Every row gives one point. The last column is the point's height on a tilted bowl or saddle (a function of degree 2), plus a little noise. Along how many of its main directions does it bend up, bend down or stay straight?

Points (15 x 4)
[[-3.1  1.4  1.2  0.6]
 [-2.3 -0.5  5.0  3.5]
 [-0.5 -0.9 -2.2 -2.4]
 [ 0.7  3.3 -0.6  0.2]
 [-2.3 -1.4 -6.1  2.5]
 [ 0.1 -1.8 -5.6  0.6]
 [-0.7 -1.8 -3.4 -1.5]
 [ 2.2 -2.5 -2.3 -1.0]
 [-3.4  5.2 -0.2  4.9]
 [ 3.1  3.4  1.6  2.9]
 [-0.1 -0.2 -0.4 -2.5]
 [ 1.7  0.0  5.8  5.9]
 [-1.3  0.7  0.8 -1.3]
 [-2.7  1.8 -1.9 -0.2]
 [-1.2 -2.0 -4.1 -0.6]]
Directions: 3 up, 0 down, 0 straight

Points (17 x 4)
[[ 2.1  0.6 -5.3 -0.3]
 [ 7.5  2.4  1.8 -6.7]
 [ 0.0  3.1 -0.1 -1.5]
 [ 0.7 -3.2  0.3 -1.4]
 [-1.3  2.1  1.3 -1.3]
 [ 1.5  2.0  1.5 -0.9]
 [-2.1 -1.6 -3.9 -2.9]
 [ 2.5 -1.9 -3.7 -0.7]
 [ 0.5  0.2  0.9 -0.3]
 [ 0.7 -5.7  0.4 -4.1]
 [ 1.8 -3.9  1.2 -2.0]
 [ 1.3  5.7  4.5 -4.7]
 [ 0.1 -0.5  0.1 -0.4]
 [ 0.2  1.7 -1.0 -0.8]
 [-2.8  2.5  1.2 -2.4]
 [-2.0  2.7 -0.7 -2.3]
 [ 2.8 -2.3 -4.1 -0.9]]
Directions: 0 up, 2 down, 1 straight

Points (23 x 5)
[[-1.9  3.0  1.5 -0.8  0.5]
 [-1.0 -2.3  4.2  1.4 -2.0]
 [-0.1 -0.4 -0.4  7.1 -5.9]
 [-2.1 -0.5  4.7  4.8 -3.6]
 [-1.5 -0.7 -1.9 -2.1  2.0]
 [-2.3 -2.1 -2.0  5.8 -3.4]
 [ 2.4 -1.3  2.2 -1.8  0.8]
 [-4.3 -0.3  1.5  1.6 -0.4]
 [ 1.9  1.4  0.5 -5.1  0.7]
 [-1.5  2.9 -0.1 -0.5  0.2]
 [-1.5 -0.8  1.2  3.1 -1.9]
 [ 1.6 -1.0  2.0 -0.9  0.3]
 [ 2.6 -5.5 -3.6  0.3  5.0]
 [ 3.3  1.9  2.0  3.7 -2.5]
 [-0.3  1.8  0.9 -0.6 -0.1]
 [ 2.5  3.1  2.6  1.7 -1.2]
 [ 5.4 -2.1  0.4  0.3  2.4]
 [-0.3  1.9 -5.8 -0.2  0.8]
 [-0.9 -0.3 -4.9 -2.8  3.8]
 [ 3.6  2.6 -3.2  4.8 -5.6]
 [ 3.3  1.0 -2.4  0.5 -0.1]
 [-2.1  0.2 -4.3  1.4  0.9]
 [ 3.0 -2.6 -0.3  1.8  0.7]]
Directions: 2 up, 2 down, 0 straight

Points (26 x 5)
[[-0.5 -3.3 -2.0  4.6 -0.5]
 [ 0.8  0.0 -2.9 -0.3  1.7]
 [ 1.7 -1.9 -1.0  2.0  0.2]
 [ 1.0 -1.1 -0.1  2.0  0.2]
 [ 1.0 -1.0 -2.4  2.6  0.7]
 [-2.2  0.8  3.5 -1.8 -2.4]
 [ 5.1  0.4 -1.8 -4.1 -4.7]
 [ 5.5  0.6 -1.1 -0.8 -3.9]
 [-1.0  1.6  0.2 -6.2 -4.1]
 [-2.5  6.2 -4.0 -1.7  1.1]
 [ 0.7 -1.0 -3.8  4.4  0.3]
 [ 0.4 -0.3 -2.0  0.8  1.3]
 [-0.5  4.3  0.1  1.0 -1.7]
 [ 3.1  6.4 -0.2  2.7 -2.5]
 [-0.3  4.3  1.1 -2.2 -4.0]
 [-3.5 -3.6 -0.6  3.8  0.0]
 [-0.3 -0.1  2.6 -0.8 -0.7]
 [-4.1  0.6  1.0 -0.9 -1.4]
 [ 3.6 -1.2  2.3  1.8 -1.6]
 [-0.9  2.0 -2.0 -2.1  0.6]
 [ 1.3  0.6  3.2 -1.1 -1.9]
 [-1.0 -0.1  1.5  3.5 -0.8]
 [-3.6  0.9  1.7 -1.6 -2.1]
 [-0.3 -0.5 -1.1  5.3 -1.1]
 [-1.2 -0.3 -1.8 -1.5  1.7]
 [-7.9  0.3 -0.2  6.7 -8.3]]
Directions: 1 up, 2 down, 1 straight
